Each row of a before or after table is a point. One or more steps were done to the points. Then noise was added and the rows were shuffled. The steps act on how far a point lies along the listed directions, d1 being the first. Write out the steps. A step turns or swaps two directions, mirrors them in a line or flattens them onto one, adds a multiple of one to another, or multiplies one. Angles are multiples of 10 degrees, from the lower direction toward the higher: turns from -170 to 170, lines from 10 to 170 but not 90. Use the fewest steps. Two steps may share a direction if one is a turn and the other turns, adds or multiplies; they go together, in the order done. Otherwise the lowest direction goes first.

Directions:
(1): -327 20 -132
(2): -36 323 137
(3): -129 -140 297
Before, 8 rows:
-24 4 15

116 32 -94

-6 -28 56

-19 1 1

-3 45 3

11 52 40

41 37 -56

-8 59 17
After, 8 rows:
-46 -73 153

92 91 -188

214 153 -314

10 18 -41

9 -15 31

-37 -17 48

8 5 -20

-25 -12 11
Steps: multiply d2 by 0; multiply d3 by 3

Directions:
(1): 144 110 386 257 10 38
(2): -383 68 -6 217 114 -194
(3): -218 -165 251 -220 145 204
(4): 110 -422 26 105 82 -200
(5): -49 -126 -164 276 -16 357
(6): 140 105 -97 1 456 32
Before, 10 rows:
37 38 -14 -20 -75 11

59 5 7 74 -37 -33

-16 -6 68 120 -29 -36

15 1 33 -45 59 -41

24 10 70 9 -52 -24

42 -79 56 32 -60 -77

-45 24 67 45 -47 14

-24 59 -11 -50 -33 -63

3 23 -19 16 -30 57

-45 -53 110 -12 -40 -13
After, 10 rows:
-33 43 2 21 -7 -6

68 -15 56 86 52 -33

105 0 57 23 -34 23

41 60 -14 70 13 -26

17 -25 -19 -44 32 21

2 -9 80 59 31 -11

-54 10 -12 41 -32 -37

30 36 56 41 10 12

-38 88 2 44 -44 -9

61 -58 120 -13 7 55
Steps: turn d1 and d6 by 50 degrees; add 0.7 times d3 to d4; turn d2 and d4 by 70 degrees; multiply d5 by 0

Directions:
(1): -69 -24 274 16 -392 359 141 -105 213 -130 14
(2): 269 -38 312 -71 329 144 175 179 -117 -242 -128
(3): 236 -279 -129 60 2 20 -209 -196 -7 -333 332
(4): -75 38 254 17 309 106 -316 -64 335 202 147
(5): 25 272 -316 -101 217 258 159 -329 108 -80 -83
Before:
-19 49 -200 -12 -43 2 -33 -142 17 13 19

49 -30 -6 42 7 16 47 8 -30 -46 -48

51 15 -12 -50 5 52 46 -3 -37 -56 -37

-105 62 -22 -7 -76 -34 53 -3 16 75 -43

53 -38 -39 -2 -32 22 -17 -38 -21 -70 34

5 18 21 -14 20 26 60 62 -53 9 -70

67 -50 18 0 10 27 18 17 -36 -55 30

58 -52 -54 -5 -8 -29 13 -28 -25 -57 38

56 -24 17 -6 54 -23 -16 17 -51 -69 10

-11 80 15 -47 42 37 94 27 -30 11 -85

3 5 8 15 36 15 20 -49 22 -40 9
After (11 x 11):
8 0 -8 -16 -103 33 113 -9 -15 -41 -37

100 49 -68 -76 59 93 118 -37 -69 -123 -76

88 85 -110 -70 183 37 102 -36 -83 -89 -64

-67 9 -189 13 -47 -138 -37 -59 -33 53 44

23 6 -17 -14 -92 74 57 -38 -9 -61 -28

74 -21 -5 -19 79 -2 64 79 -116 -58 -61

41 -4 138 -18 6 34 64 75 -41 -68 -58

78 -26 -1 32 12 31 104 28 -67 -85 -77

-118 225 -388 -49 -107 130 71 -330 113 56 -48

70 -50 94 -7 -15 55 72 65 -49 -71 -14

8 48 -10 -1 76 68 49 -86 46 -52 -12
Steps: swap d1 and d3; multiply d2 by 2; multiply d4 by 2; multiply d5 by 3

Directions:
(1): 174 -144 -60 -350 -29 457 -71 58 158 -222 -127 255 -175 -10
(2): 28 57 20 11 -106 375 -179 -203 -264 51 284 -395 -139 153
(3): -105 393 -34 -104 124 50 108 44 19 -72 -177 20 109 569
(4): 96 281 -20 -60 -370 -140 132 232 232 92 75 -118 -423 -27
(5): -105 -53 -319 83 10 306 226 43 143 512 -112 -37 112 -56
(6): -8 115 537 277 -152 249 -90 38 221 52 -170 10 157 -56
Before (14 x 14):
-20 15 -63 21 -5 -83 36 40 -32 73 13 -52 3 14

-12 -5 -62 12 -19 7 36 -44 -84 90 114 -123 -33 22

-30 -6 -12 33 5 42 11 25 42 56 -20 36 33 19

24 -16 9 11 -26 -84 -11 -4 10 -1 38 9 -52 -37

-22 26 -65 5 80 -85 -27 -39 -66 4 35 -60 27 46

12 12 -42 -5 3 -52 27 12 48 47 -20 -15 -19 41

10 4 -59 -26 41 -8 -24 -52 -133 -24 61 -54 -36 61

-39 73 46 42 -22 25 -19 -32 -66 -5 60 -149 -39 63

17 -104 -21 54 31 23 -110 -67 -111 -9 61 -60 30 -67

-21 62 -8 51 15 -76 43 16 6 42 -9 -35 -22 43

-38 -17 15 13 49 -21 -3 -41 -69 -2 -7 -15 62 75

36 -50 36 8 -70 10 -46 3 -1 -19 69 -12 -43 -142

7 60 40 38 -19 -35 1 17 -17 9 48 -57 -21 10

50 52 37 -7 -16 27 6 64 32 -71 -39 8 -29 32
After, 14 rows:
-24 -23 -52 41 -51 206 -55 -109 -151 109 169 -275 -92 -3

8 -42 60 77 15 71 -91 -66 -36 41 46 -83 32 -71

21 54 -38 8 18 -27 4 8 -75 -36 46 -83 -27 66

2 -72 -18 44 43 -96 17 -6 -10 11 7 21 -11 -84

12 -67 -17 4 63 -122 17 9 49 3 -54 65 51 -36

-3 -108 -35 16 7 164 15 -65 -50 116 57 -61 37 -48

41 11 -51 -104 -26 176 -47 -19 -33 -56 55 -24 -63 43

-28 -7 -21 23 11 -134 63 94 111 18 -67 133 29 -36

0 -115 -17 15 42 -67 2 34 0 17 -46 65 65 -99

30 -55 -6 -36 20 37 -55 -50 -40 -41 45 6 -39 15

-7 -13 91 66 -62 32 -27 -22 -13 52 32 -70 -2 -21

28 -29 -41 -4 -6 58 -31 -35 -81 24 112 -99 -53 -25

51 -3 43 20 -86 296 -121 -39 -19 37 33 -119 -57 17

-4 -7 57 78 -12 225 -87 -121 -152 77 87 -167 8 46
Steps: turn d1 and d3 by 90 degrees; turn d2 and d5 by 50 degrees; multiply d2 by 3; turn d4 and d6 by -110 degrees

Directions:
(1): 105 133 -228 -21 38 9 -129 104 121 -339 -110 -5 -351 -260 161 -142 182
 70 -135 535
(2): -112 128 238 362 43 120 319 -258 62 -219 55 -241 -303 216 54 -70 -286 55
 -292 -29
Before:
10 33 -32 -5 28 -1 6 -15 14 -42 -19 2 -43 -9 16 -39 -7 -14 -5 80

-1 34 -33 -12 0 -3 -17 37 28 -75 -54 40 -52 -56 11 -17 44 14 -8 99

21 55 -36 43 31 -9 -7 -32 46 -147 -55 -39 -149 -69 96 -44 43 48 -73 217

-36 21 109 142 8 3 104 -106 24 -55 49 -94 -110 108 -2 -7 -77 55 -90 -48

-11 17 -18 9 -11 0 -9 -3 -22 -18 -20 -3 -17 17 4 -15 -20 -8 5 34

-3 6 24 42 15 28 20 -41 -16 20 18 -52 -49 29 -12 0 -45 26 -35 -41

10 1 -17 22 1 19 12 -18 3 -62 -18 -29 -49 -24 25 -6 15 0 -41 65

24 65 -7 53 4 55 3 -24 17 -100 13 -47 -120 -37 41 -29 -2 16 -53 87

-4 -32 -17 -54 7 -33 -16 3 5 -3 11 -2 14 13 15 -4 34 -23 22 -14

-11 -15 -7 -12 -10 -16 8 -3 -23 35 2 15 47 42 -16 13 13 -1 39 -86

34 -35 -74 -114 20 -4 -97 38 -3 33 -22 75 47 -69 -36 16 89 0 48 44
After (11 x 20):
-7 -24 1 -33 9 -25 10 -17 7 -14 13 -17 1 26 15 5 7 -24 -1 -21

11 -5 -13 -5 10 10 -23 -6 -22 40 13 -23 -17 1 -20 3 1 18 -6 -33

-7 34 -14 13 -3 6 -2 27 23 -82 -55 19 -60 -42 15 -24 31 22 -24 97

-4 -12 -8 -23 31 30 -8 -30 3 -8 -2 11 -11 -5 -29 7 3 25 -20 17

-6 -9 4 -8 -10 -4 15 -7 -23 31 9 3 39 46 -17 2 -3 -4 36 -98

14 -7 -28 11 -5 17 1 -10 10 -56 -19 -17 -40 -32 20 -2 30 -2 -31 69

-9 12 -29 6 -12 -1 -18 1 -27 -18 -19 -7 -14 18 2 -20 -16 -18 13 27

38 52 -37 8 -7 37 -27 7 15 -74 2 -17 -99 -63 32 -24 26 12 -23 98

30 48 -44 24 27 -27 -23 -22 42 -136 -63 -17 -141 -88 92 -34 60 45 -64
 226

16 -16 11 9 6 -39 -21 -10 11 -1 24 -6 -18 13 -5 14 35 42 5 -6

8 31 -34 -3 20 0 2 -22 13 -52 -27 2 -44 -8 19 -43 -8 -13 -3 81
Steps: flatten d1 and d2 onto the line at 10 degrees
